Every row gives one point. The ring and each string are closed loops that go straight from each point to the next, and from the last back to the first. Before rounding, they use only three directions, however many columns there are. Count how often each string passes through the ring. Passing back the other way cancels.
(in the rows, 128 means zero)

Ring (10 x 3):
[[113 129 194]
 [140 146 188]
 [167 146 168]
 [179 138 148]
 [173 129 130]
 [147 122 127]
 [123 113 134]
 [104 103 148]
 [ 93  99 171]
 [ 99 111 187]]
String (26 x 3):
[[185 133 164]
 [170 108 158]
 [144 127 161]
 [148 163 172]
 [169 176 172]
 [190 152 157]
 [197 116 141]
 [179 104 139]
 [202 111 121]
 [169 101 134]
 [143 123 152]
 [142 147 147]
 [152 148 125]
 [158 127 109]
 [161  98 108]
 [149 104 134]
 [138 127 149]
 [138 148 146]
 [149 121 142]
 [167 104 130]
 [200 111 113]
 [208 128 120]
 [177 156 147]
 [148 161 163]
 [181 173 164]
 [189 153 165]]
Times through: 2
String (18 x 3):
[[ 85 113 164]
 [101 127 160]
 [131 115 155]
 [129  86 128]
 [135 114 111]
 [142 147 128]
 [166 132 112]
 [183 107 104]
 [163  96 129]
 [139 131 150]
 [139 148 134]
 [132 122 117]
 [112 109 125]
 [ 92 125 146]
 [102 137 163]
 [121  99 155]
 [102  75 156]
 [ 76  69 160]]
Times through: 1

Ring (7 x 6):
[[181 140 127 100 123 110]
 [164 108 146 122 128  95]
 [115  85 161 136 150  98]
 [ 74 102 151 147 153 128]
 [ 68 136 131 127 154 153]
 [104 150 123  88 163 144]
 [159 154 120  69 151 123]]
String (21 x 6):
[[132 140 128 101 144 129]
 [131 167 112 100 134 150]
 [128 165 114  60 167 142]
 [107 154 122  59 183 141]
 [ 98 134 133  83 177 133]
 [106 126 137 105 159 127]
 [ 96 140 128 138 131 148]
 [ 55 140 129 169 127 168]
 [ 33 113 145 171 147 156]
 [ 50  83 163 137 180 120]
 [ 87 102 152 124 165 119]
 [ 96 114 144 125 154 125]
 [ 80 135 131 154 129 153]
 [ 56 141 129 159 133 167]
 [ 96 136 131 127 142 143]
 [106 138 130 118 144 139]
 [101 158 118 123 133 158]
 [114 167 113  74 161 151]
 [141 160 118  44 176 130]
 [154 138 131  39 184 107]
 [136 129 135  87 159 116]]
Times through: 3

Ring (8 x 9):
[[156 183 141 150  75 116 120  59 120]
 [142 166 131 136 117 129 124  99 120]
 [126 130 122 120 145 133 128 139 128]
 [115  85 120 110 144 125 134 170 136]
 [109  79 116 107 130 116 133 156 148]
 [104 105 110 110 108 107 125 107 165]
 [117 143 117 124  84 105 119  64 160]
 [147 176 135 145  67 109 119  49 133]]
String (22 x 9):
[[ 90 109  98  98 143 119 123 120 169]
 [131 113 129 126 104 114 130 123 134]
 [123  76 129 119  91 103 134 139 144]
 [128  88 131 124  82 102 132 124 143]
 [102  93 111 109  94 100 125 103 171]
 [ 80 110  92  96 120 107 119  89 189]
 [ 83 129  91  97 136 116 117  89 182]
 [132 106 131 127  96 111 131 124 135]
 [135  77 137 125  95 108 137 152 129]
 [112  37 123 105 127 112 141 194 143]
 [ 77  70  92  84 171 124 130 168 172]
 [ 92 119  98 100 151 125 123 121 165]
 [119 128 118 119 121 120 125 113 143]
 [142 105 137 129 124 125 136 159 114]
 [143 103 138 127 141 133 138 178 106]
 [ 97 123 101  99 187 143 126 155 146]
 [104 131 106 107 155 131 124 126 150]
 [130 125 127 125 120 122 128 126 131]
 [146 106 141 132 117 124 136 157 111]
 [131  67 133 116 153 131 142 210 113]
 [ 90  69 101  91 175 130 134 186 155]
 [ 82  70  96  88 166 123 131 170 167]]
Times through: 4
String (21 x 9):
[[135 113 133 130  83 106 129 109 137]
 [147  95 144 135  79 106 135 133 122]
 [119  58 127 114 102 105 137 160 144]
 [ 80  66  96  88 147 114 129 154 176]
 [ 98 119 104 105 135 119 123 113 163]
 [135  96 134 126 105 114 134 144 128]
 [110 121 113 113 124 118 125 114 153]
 [ 68  91  84  84 153 116 122 125 190]
 [ 63  91  81  81 145 111 120 112 199]
 [101 132 105 109 125 117 120  95 164]
 [128 129 125 126 102 114 126 104 140]
 [ 94 151  98 109 105 108 113  52 182]
 [114 178 111 128  67 100 110  14 172]
 [171 165 155 160  36 101 124  56 114]
 [156 145 145 147  72 111 127  91 118]
 [154 149 143 146  74 111 126  86 120]
 [168 181 151 160  41 104 121  43 117]
 [135 190 125 140  64 106 113  21 150]
 [ 98 166  99 113 111 114 112  48 175]
 [ 96 162  99 112  99 107 111  39 182]
 [119 131 120 125  66  97 120  62 163]]
Times through: 0

Ring (9 x 12):
[[123 100 136 120 112 142 131 156 143 100 107 128]
 [ 92  99 134 126 123 123 131 180 119 136 119 121]
 [ 71 106 126 141 138 107 135 185  99 167 137 121]
 [ 69 115 116 154 149 103 140 177  93 178 147 126]
 [ 78 122 106 164 155 110 147 165  96 172 150 134]
 [101 126 100 166 152 128 153 150 112 147 142 142]
 [135 123 106 153 135 151 150 129 140 105 123 147]
 [148 118 116 142 124 158 144 122 153  86 113 146]
 [146 107 130 126 111 155 135 131 157  81 104 138]]
String (26 x 12):
[[ 91 112 116 147 140 122 142 169 111 147 133 131]
 [ 51 112 103 161 159 105 151 208  80 191 148 125]
 [ 48 119 100 169 166  97 151 197  74 202 158 127]
 [ 77 125 111 165 155 102 142 155  94 179 156 132]
 [ 58 122 102 170 163  99 149 182  81 195 158 130]
 [ 49 118 100 168 165  99 152 198  76 200 157 127]
 [ 90 125 122 158 145 102 133 135 105 167 152 132]
 [101 120 125 150 137 112 133 136 116 149 142 132]
 [ 91 111 118 145 138 123 141 171 112 146 131 130]
 [ 32  94 116 140 148 102 145 249  74 194 136 111]
 [ 56  94 133 130 133 103 132 214  93 173 130 112]
 [ 58  84 132 119 126 118 136 238 100 156 114 110]
 [ 82  84 139 111 115 129 132 214 119 130 105 114]
 [124 106 142 125 113 130 124 134 140 110 117 129]
 [122 112 131 135 122 132 132 134 136 116 122 133]
 [122 113 129 137 124 133 133 135 135 116 123 134]
 [111 104 123 132 124 141 140 169 131 115 114 131]
 [118  92 130 116 112 155 139 184 143  93  96 127]
 [134  96 142 112 103 149 127 151 153  84  98 128]
 [130 108 139 126 113 135 126 129 144 104 115 131]
 [117 110 131 134 122 130 131 141 133 119 122 131]
 [ 93  99 125 130 127 132 139 188 120 131 117 125]
 [ 64  87 131 121 127 120 136 228 103 153 116 112]
 [ 50  91 127 130 136 108 138 231  90 173 127 112]
 [ 71 109 132 142 137  97 129 172  98 173 143 120]
 [ 96 119 129 148 136 106 129 137 112 155 144 130]]
Times through: 4

Ring (8 x 14):
[[110 121 139 149 138 102 105 136  80 146  90 148 112 100]
 [126 127 149 145 145 123 136 127 117 151 131 152 100 109]
 [147 132 160 131 151 146 165 112 168 147 174 136 107 135]
 [151 132 170 119 152 153 169 106 184 137 177 111 133 160]
 [143 128 169 113 148 142 151 108 169 127 151  93 159 171]
 [124 119 147 118 138 110 105 120 122 120 100  87 170 152]
 [112 115 131 127 133  91  82 130  90 123  74  99 160 129]
 [104 115 127 142 132  85  78 138  67 134  65 125 137 105]]
String (29 x 14):
[[ 83 112 142 141 126  76  61 145  31 125  19 111 171 121]
 [ 81 118 169 145 131  95  88 144  35 132  28 124 168 131]
 [115 120 143 136 138 105 105 130  95 135  93 123 137 122]
 [127 116 110 135 137  92  90 129 109 136 108 124 116 100]
 [124 111  80 144 133  71  65 136  89 140  97 138  94  67]
 [ 96 119 140 158 134  91  92 145  48 149  62 158 112  89]
 [ 96 125 174 155 139 116 123 139  62 149  74 155 126 117]
 [113 126 163 144 141 120 128 130  96 145 103 142 125 123]
 [137 121 119 135 142 108 113 123 132 141 135 130 106 105]
 [139 124 122 144 145 115 127 124 133 152 149 153  81  92]
 [143 128 136 144 148 128 146 121 146 155 165 158  78  99]
 [159 121  96 131 146 110 120 115 170 144 178 133  79  92]
 [141 124 132 130 145 119 127 118 146 139 146 124 114 120]
 [122 134 203 135 149 155 172 119 131 145 132 133 142 161]
 [143 143 221 130 159 186 217 106 182 151 187 138 128 178]
 [172 133 148 118 157 156 178  99 219 143 219 120 102 144]
 [166 125 119 117 150 130 141 105 197 136 193 111 106 128]
 [136 127 158 125 146 132 141 116 148 135 141 114 136 145]
 [126 135 217 122 150 164 180 112 149 134 136 108 171 191]
 [133 139 237 109 154 181 199 102 176 127 152  87 194 223]
 [149 129 176 104 150 150 159 102 187 121 161  78 173 188]
 [151 121 127 111 144 119 121 109 171 124 153  89 143 145]
 [134 122 142 122 142 118 121 118 140 129 128 104 143 140]
 [110 127 197 125 142 136 140 122 109 127  92 101 183 177]
 [111 121 176 115 137 119 113 122 108 116  79  78 199 178]
 [101 121 182 122 136 116 110 127  87 119  62  87 198 173]
 [113 122 162 129 138 114 113 126 101 129  88 107 162 147]
 [131 115 107 126 136  91  85 124 119 127 109 105 133 113]
 [115 107  93 129 129  66  49 135  80 121  66  99 146 102]]
Times through: 0
String (25 x 14):
[[136 127 152 132 146 129 140 118 143 141 144 128 120 131]
 [123 135 198 139 149 153 172 120 130 148 136 141 130 152]
 [127 137 196 146 152 158 183 121 134 158 151 161 106 138]
 [118 134 187 151 148 145 165 127 112 158 131 165 105 126]
 [116 127 169 142 143 126 136 128 104 145 110 140 126 129]
 [131 121 132 133 141 111 115 123 125 138 124 124 121 118]
 [131 115  98 138 137  88  87 129 111 139 116 132 102  87]
 [116 121 143 137 138 106 107 130  98 137  97 126 133 120]
 [ 95 119 158 142 134  99  95 139  59 134  55 125 154 126]
 [ 83 110 133 142 125  70  53 147  27 125  16 112 167 113]
 [117 106  83 129 128  62  44 135  82 122  69 100 139  94]
 [136 114  97 126 137  88  83 124 126 129 118 108 123 104]
 [119 107  87 126 129  65  47 133  87 119  71  94 146 101]
 [ 85 112 146 134 127  79  62 142  38 120  20  99 184 133]
 [ 93 121 173 138 134 107 103 136  63 130  53 115 171 144]
 [123 118 128 132 138 101  99 127 109 133 104 118 132 117]
 [138 114  90 131 137  86  82 125 125 134 123 119 108  92]
 [110 113 102 149 132  75  69 141  67 141  75 142 107  77]
 [ 88 122 160 163 135 100 104 147  38 153  56 167 114  95]
 [130 120 112 146 141 100 106 130 112 149 126 150  86  84]
 [140 121 117 132 142 108 114 121 139 139 141 127 107 107]
 [121 131 181 140 146 139 153 124 119 147 125 141 127 139]
 [128 136 196 142 152 158 181 119 139 154 151 153 114 144]
 [158 133 149 135 154 149 173 110 184 154 199 149  81 120]
 [167 126 107 128 151 126 141 109 191 146 200 135  76 102]]
Times through: 1

Ring (8 x 14):
[[130  87 121 145 132 164  60 112 132 137 105  81 132 116]
 [113 109 109 150 127 167  67 141 131 149  90  61 134 130]
 [ 96 159  98 153 116 151 116 174 125 156  93  78 132 140]
 [ 92 192  96 155 104 131 162 180 125 152 112 116 126 137]
 [ 93 201  96 161  95 120 183 171 136 147 128 144 122 128]
 [110 168 106 165  95 121 165 132 151 135 142 160 119 110]
 [131 124 121 154 111 132 127 101 145 126 144 154 121 100]
 [142  94 129 145 125 145  94  89 137 123 136 133 125  99]]
String (25 x 14):
[[ 99 163 104 141 124 148 122 180 107 154  95  79 132 143]
 [ 87 147  89 159 116 168  84 185 133 166  69  37 137 150]
 [ 95 132  94 164 113 166  81 161 146 159  81  54 134 138]
 [112 136 108 154 115 147 111 139 136 143 112 104 128 122]
 [113 104 106 158 121 168  64 133 146 149  92  64 133 125]
 [129  72 117 152 130 173  40 106 145 140  97  65 134 116]
 [163  55 148 125 149 156  58  67 115 115 135 120 128  94]
 [157  79 143 130 140 145  86  76 118 115 143 139 125  94]
 [156  66 139 141 133 149  73  64 138 116 142 136 125  89]
 [123 109 113 161 113 150  92 109 154 136 120 112 126 109]
 [117 134 112 154 114 142 116 129 138 138 121 118 126 116]
 [139 110 129 140 127 139 110 101 126 124 138 139 124 103]
 [125 129 119 146 120 140 118 123 128 133 128 127 126 113]
 [119 112 111 159 115 154  88 120 148 140 111  98 129 115]
 [131  72 119 154 128 171  43 101 147 138 102  74 133 112]
 [142  52 130 137 147 178  23  96 126 134  98  60 136 113]
 [126  84 119 141 139 172  47 124 124 143  92  57 136 124]
 [101 105  98 156 127 182  42 159 137 162  65  20 140 142]
 [ 90 138  90 164 113 168  80 172 144 163  74  44 135 143]
 [114 143 111 149 117 141 123 140 129 140 118 115 127 121]
 [110 159 112 139 124 139 134 161 108 144 113 107 129 132]
 [ 82 192  91 151 112 144 143 203 115 163  89  77 132 151]
 [ 72 192  79 168  99 149 134 206 138 169  80  65 132 153]
 [ 93 160  93 166 103 148 121 166 145 155  98  88 129 134]
 [111 155 111 144 119 139 133 153 118 142 116 113 127 127]]
Times through: 2
